Each point is reached from the start by the listed moves, each made once or not at all, plus a little noise. Say if it took an odd or an even number of moves. Then give how often each move was made.
(in the rows, 128 means zero)

Moves:
(1): [183 144 125 130]
(2): [121 177 111 123]
Start: [ 83 150 147 146]
Points:
[128 210 127 141] -> even (1, 1)
[ 74 195 131 140] -> odd (0, 1)
[ 82 153 144 147] -> even (0, 0)

Moves:
(1): [190 140 127 134 115 106 116]
(2): [117 190 147 145 115 145 138]
(3): [126 113 198 113 123 127 122]
(4): [119 119 141 170 126 129 147]
Start: [ 85 137 141 125 157 160 103]
Points:
[ 74 201 161 140 145 177 112] -> odd (0, 1, 0, 0)
[ 65 194 176 183 142 179 131] -> even (0, 1, 0, 1)
[ 75 114 226 152 150 163 117] -> even (0, 0, 1, 1)
[ 84 136 139 127 157 160 105] -> even (0, 0, 0, 0)

Moves:
(1): [159 125 103 127 134 124 133 157 143 113  85]
(2): [131 183 121 113 131  88 130 151 105 126 129]
(3): [123 118 185  65 158 129 147 128 140 123 132]
(4): [136 154 159 154 141 130 158 132 108 136 152]
(5): [135 123 123 116 176 121 137 108 117 157 134]
(6): [110 176 123 115 123 158 119 135 123 129 127]
(7): [126 135 107 140 113 114 187 126 127 158 137]
(8): [105 122 161 151 137 122 105 195 128 151  84]
Start: [111  91 177 153 116 149 112 105 134 145 143]
Points:
[137 209 200  88 194 116 227 144 102 192 146] -> odd (1, 1, 1, 1, 1, 1, 1, 0)
[118 151 206 174 190 163 124 192 115 192  85] -> odd (1, 0, 0, 1, 1, 1, 0, 1)
[123 161 244 134 164  88 204 224 117 184  95] -> even (1, 1, 1, 1, 0, 0, 1, 1)

Moves:
(1): [183 137 138 107 106 142 133 124 120 114  97 126]
(2): [110 140 156 138 140 127 115 120 125 124 114 103]
(3): [128  87 174 130 129 143  97 128 156 145 134 134]
(4): [147 109 119 154 120 111 129 119 134 112 125 117]
(5): [139 122 120 130 144 155 143 120 117 129 128 126]
(6): [110 107 140 132  78 149 120 136  97 112  96 134]
(7): [120 148 149 120 128  98 167 135 125 150 104 139]
(8): [141 114 114 127 117 125 108 145 168 156  92 103]
(9): [140 157 101 164  96 163 142 139 157 149 152 144]
(10): [119 122 142 118 112 124 124 146 110 157 152 119]
(11): [138 123 154 150 129 154 140 161 121  99 150 132]
Start: [164 111 126 146 142 135 141 138 121 136 123 118]
Points:
[239  94 165 181 117 157 123 166 148 100  57  57] -> odd (1, 1, 0, 1, 0, 0, 0, 1, 0, 0, 1)
[180  91 142 241  55 199 125 191 156 120  84  81] -> even (0, 1, 0, 1, 0, 1, 0, 1, 1, 0, 1)
[201  66 164 199 103 233 124 210 184 203 166 104] -> even (0, 0, 1, 0, 1, 0, 0, 1, 1, 1, 1)
[215 108 189 167 109 223 129 148 136 186 135  99] -> even (1, 1, 1, 0, 1, 0, 0, 0, 1, 1, 0)
[174  56 240 187 120 123 129 192 167 185  98  71] -> odd (0, 1, 1, 1, 0, 0, 1, 1, 0, 1, 1)
